Rows are points. The ring and each string are closed loops that go straight from each point to the next, and from the last back to the first. Before rounding, they use only three directions, however many columns there are. How many times does the string pass through the ring? Passing back the other way cancels.
In the rows, zero is written as 128.

Ring (9 x 3):
[[156  49 126]
 [144  67  96]
 [129  98  74]
 [112 142  63]
 [ 99 175  75]
 [100 165 104]
 [113 132 131]
 [129 100 147]
 [152  62 150]]
String:
[[181  60 134]
 [172  73 131]
 [182  28 146]
 [164  96 133]
 [139 109 117]
 [134  48 144]
 [118  80 122]
 [140 112 130]
 [154 134 135]
 [131 117 124]
 [ 98  88 124]
 [101  88 154]
 [128  95 169]
 [155 121 144]
 [161  92 161]
 [166  59 167]
 [167 112 136]
 [146  96 122]
 [130  41 117]
 [155   7 127]]
Times through: 2
String:
[[171  20 135]
 [140  23 120]
 [129  66 109]
 [147 111 114]
 [138  92 104]
 [122  88  93]
 [151 130 103]
 [141 139  71]
 [ 92 130  26]
 [ 81 126  31]
 [110 156  42]
 [117 145  48]
 [ 92  97  33]
 [ 99  69  57]
 [127  89  93]
 [162 106 112]
 [156 113 117]
 [178  58 131]]
Times through: 2

Ring (7 x 6):
[[119 114 117  98 132 181]
 [124 136  97 122 105 147]
 [ 91 150  57 161  49 105]
 [ 67 142  71 164  50 123]
 [ 62 126 109 143  85 165]
 [ 73 103 133 110 124 203]
 [ 96  94 131  88 142 209]]
String (26 x 6):
[[ 99 121 160 110 143 206]
 [ 91 117 114 117 111 176]
 [ 84  85 106  89 125 199]
 [ 93  74 110  72 141 212]
 [123 103 152  80 165 216]
 [121 135 150 115 139 185]
 [100 127 112 124 107 165]
 [ 98 106  72 108  96 156]
 [134 128  92 109 113 149]
 [138 151 113 128 112 144]
 [132 157 105 139  99 133]
 [132 167  69 155  68  98]
 [ 97 143  21 155  35  86]
 [ 87 125  78 133  79 143]
 [102 148 111 144  93 146]
 [ 93 160  85 166  61 116]
 [ 63 154  34 184  15  85]
 [ 49 132  27 169  19 100]
 [ 74 121  74 137  72 144]
 [ 89 149 127 150  95 157]
 [ 71 142 122 154  86 160]
 [ 43 117 101 146  75 168]
 [ 50 101  89 128  82 172]
 [ 73 109  89 123  90 166]
 [ 49  79 105 103 108 203]
 [ 72  91 156  95 147 230]]
Times through: 0
